Each row of a before or after table is a point. One or more steps were done to the points. Then noise was added and the rows were shuffled. The steps act on columns, c1 being the first. What was done? A step turns or swaps two columns, mirrors them in a line or flattens them onto one, adds a multiple of one to another, or multiplies or shifts one. Angles are multiples of 10 degrees, from the lower column toward the higher: turns from -170 to 170, lines from 10 to 170 but not 90. Use the fewest steps. Two steps may share a column if one is a turn and the other turns, adds or multiplies; they go together, in the order done. Otherwise the lowest column goes first.

Before (12 x 3)
[[ 71  62  38]
 [ 28  68  53]
 [-33   1  40]
 [ -3 -21 -21]
 [  7  18  30]
 [ 39  26   3]
 [ 10 -49 -32]
 [ 19  69   7]
 [  2 -32  -6]
 [ 28  57  21]
 [ -5  17  37]
 [ 42 -26  45]]
After (12 x 3)
[[ 28  47  69]
 [  5  14  36]
 [ 21  47   9]
 [ 72  44  48]
 [-33   4  52]
 [ 37  18   0]
 [ -2 -15 -26]
 [ -6  13  46]
 [ 42 -17  58]
 [  2 -20  -9]
 [  9 -34 -42]
 [ 26  41  29]]
Steps: multiply c2 by 0.7; multiply c3 by 1.3

Before (13 x 4)
[[-14   1 -20  29]
 [-16  35 -14  31]
 [ 28  30  27  30]
 [ 25  24   6  11]
 [ 31  12   9 -12]
 [ -1  16 -32  22]
 [ 26  10  10  -2]
 [-26   2  10  13]
 [-31 -15   6   9]
 [-23   6   4 -22]
 [ 33  10   0 -13]
 [-13  -3 -13  19]
 [ 38  -1  -4  11]]
After (13 x 4)
[[ 11 -13  26  12]
 [ 14  10 -12  -2]
 [ -7  32 -43  35]
 [ 11  11  18  25]
 [ 13 -13   0  10]
 [ -6  20 -40  -4]
 [ -1  22 -96  17]
 [ -5  29 -58   1]
 [ 11  30  82  30]
 [ 10  -2  30  10]
 [ -9 -23  13   6]
 [-14  10  19 -15]
 [-11  13  31   3]]
Steps: multiply c1 by 0.4; swap c2 and c4; multiply c3 by 3

Before (11 x 6)
[[ 56  29  23  62  31 -95]
 [  2  19  12 -23  67 -13]
 [ 42  38   9 -28 -63  20]
 [ -7 -26   3   2  57  -1]
 [ 12  -9  -1   9  27  24]
 [ 25 -72   0 -31   4   6]
 [  9  13  20  29   1 -14]
 [ 30  18 -33  29  -2 -26]
 [-68  -5 -11  20 -56 -44]
 [  7 -50  22  29  -2  23]
 [ -8 -53  19  19 -14  -5]]
After (11 x 6)
[[ 15 -27 -62   3 -17 -19]
 [ 13  30  -8  68  -8 -21]
 [ 29  22 -40 -93  11 -68]
 [ -4  17 -56   8 -17  -5]
 [  8  17 -24  15 -12  17]
 [ 10 -48  61   0  41  19]
 [ -6  53   1  20  18 -20]
 [  6  64  -8  13  23  18]
 [ 13   1  17 -45 -37  -9]
 [-31  15  61 -30  16 -43]
 [  2   9  -9 -33  19   5]]
Steps: multiply c1 by 0.4; turn c2 and c4 by -140 degrees; turn c4 and c6 by -20 degrees; turn c3 and c5 by 110 degrees

Before (11 x 8)
[[-12   5   1 -13 -10 -25 -36  13]
 [-24  -4  -2 -25 -15  27   2  24]
 [-32  12 -38  19 -17   4 -28  -9]
 [-12  -8   0 -10  26  10 -10   9]
 [-10  31   0   3  19 -12   6 -13]
 [ 12 -12 -32 -25  -5 -12  -4 -14]
 [-10  24 -30  -6 -11 -11  10  13]
 [ 12  17  -6  16  22  -6 -20 -12]
 [ -2  -9  -2 -12  -6 -14  -3 -20]
 [ 11  20  -3  22  17   3  10  16]
 [  4  36 -39  -1  -2  -9 -23 -21]]
After (11 x 8)
[[-17   2  -2 -32  11 -22 -14   3]
 [-13  78 -41  -2  16 -11  -2  11]
 [  9  59 -10  42  12 -12 -15  26]
 [ -3   2 -31 -65  19 -21 -18   4]
 [ -6   1   0   6  -7 -19  34  23]
 [ 24 -16   0  56  -4   5  33   7]
 [ -4  -7  -1 -62 -26  45  -2 -25]
 [ 10  23   0 -24 -21  15 -21  19]
 [ -1 -14 -32 -14 -12 -15  34 -15]
 [ -4  97   1 -32 -12 -40 -49 -13]
 [-32  77 -36  45 -15   5 -32 -12]]
Steps: turn c5 and c8 by 120 degrees; turn c1 and c5 by 50 degrees; multiply c7 by 3; turn c2 and c7 by 60 degrees; multiply c4 by 2.5; multiply c6 by 1.6

Before (11 x 9)
[[-42  -9 -12 -50 -19  -9 -27  28  34]
 [ 43   3  39  32  44 -60  11 -21  -8]
 [ 52  65  38   9  30 -70  -3  29   3]
 [-26  -8 -67 -37  18  45 -74  50   4]
 [ -2  31   1 -26  -5  20 -56 -14  35]
 [ 53   9  18  32   8 -72 -16  36 -12]
 [ 34   4  -2 -41 -11  52   2  22  19]
 [ 12  46 -23  28   2 -45  14   6  -8]
 [-28  29  12 -61  34  19  -7  14   9]
 [-17  -4 -69 -61  25  25 -38  29  71]
 [ 45  29 -24 -35  10 -76 -25  -3 -30]]
After (11 x 9)
[[-38 -20   0  35  -9  49   1  14 -18]
 [-56 -30  11 -22  35  26 -80  12  52]
 [-39 -51  41 -32  48  50 -92  21 -26]
 [ 27  14 -20  14 -17 -50 -22  44  15]
 [-47 -32  19 -39  -2  -6 -24   5  41]
 [  9   4  17  54  37 -75  37  69  53]
 [ 35  19   4  42  48 -61  41  -9  34]
 [ 34 -25  17  49  25 -69  13  28  37]
 [-36  18  20  47  23 -77 -27  23  21]
 [-25  35  53  -1  32  15 -20  16  19]
 [-62   6  15 -28  40  23   9  28  -7]]
Steps: swap c1 and c4; turn c2 and c8 by 60 degrees; turn c3 and c7 by 70 degrees; add 0.7 times c3 to c5; add -0.7 times c6 to c9

Before (10 x 12)
[[-26  33  43 -22 -28   9 -32  30  40 -32 -22   3]
 [ 41   8   3   7  77   2   2 -77  13  11 -35 -34]
 [ 36 -74 -59   3 -68  55  49  -6  26  19 -11 -36]
 [-26  21  -8  14  -3 -36  15  65  43  -1   0  17]
 [ 83   5 -39 -15  14 -27  13  15  14 -37  -7 -14]
 [-15  67  50  -4 -24 -27   6  30  32 -26  45  57]
 [ 47 -22 -14 -25   5 -37  12 -27 -13 -20 -59  44]
 [ 12 -21  41  -9  33 -41 -12  18  10 -38  19  19]
 [ 54 -42 -44 -76  35 -29  48 -59  13 -10 -34 -28]
 [ 23 -65 -59   7 -57  38  94 -32  -7 -37 -51 -67]]
After (10 x 12)
[[-25  31  28 -13 -21   0 -30 -37  44 -35 -16  -7]
 [ 89   0  -3   1 -17 -26  17   6  -5 -41   5 -14]
 [ 41   6   7   0  55   6  -7  74  14   5   7 -46]
 [-24  28  18  13 -56 -23  20 -23  27  -4 -17  16]
 [ 12 -17  14  -3 -22 -41  -7  12  24 -40  -5  26]
 [ 44 -22 -16  -8  23 -47   5  14 -19 -17 -64 -19]
 [-13  60  24  -2 -21 -27   6 -25  47 -26 -15  70]
 [ 52 -41 -10 -43  56 -52  50  44 -17  -8  -2 -44]
 [ 29 -71  -4 -11  29  55  50 -41   5  28  24 -31]
 [ 20 -68 -19   4  49  37  93 -32 -39 -44  23 -83]]
Steps: flatten c3 and c9 onto the line at 60 degrees; turn c4 and c6 by 20 degrees; multiply c4 by 0.7; multiply c5 by 0.7; turn c5 and c8 by 110 degrees; turn c11 and c12 by 50 degrees
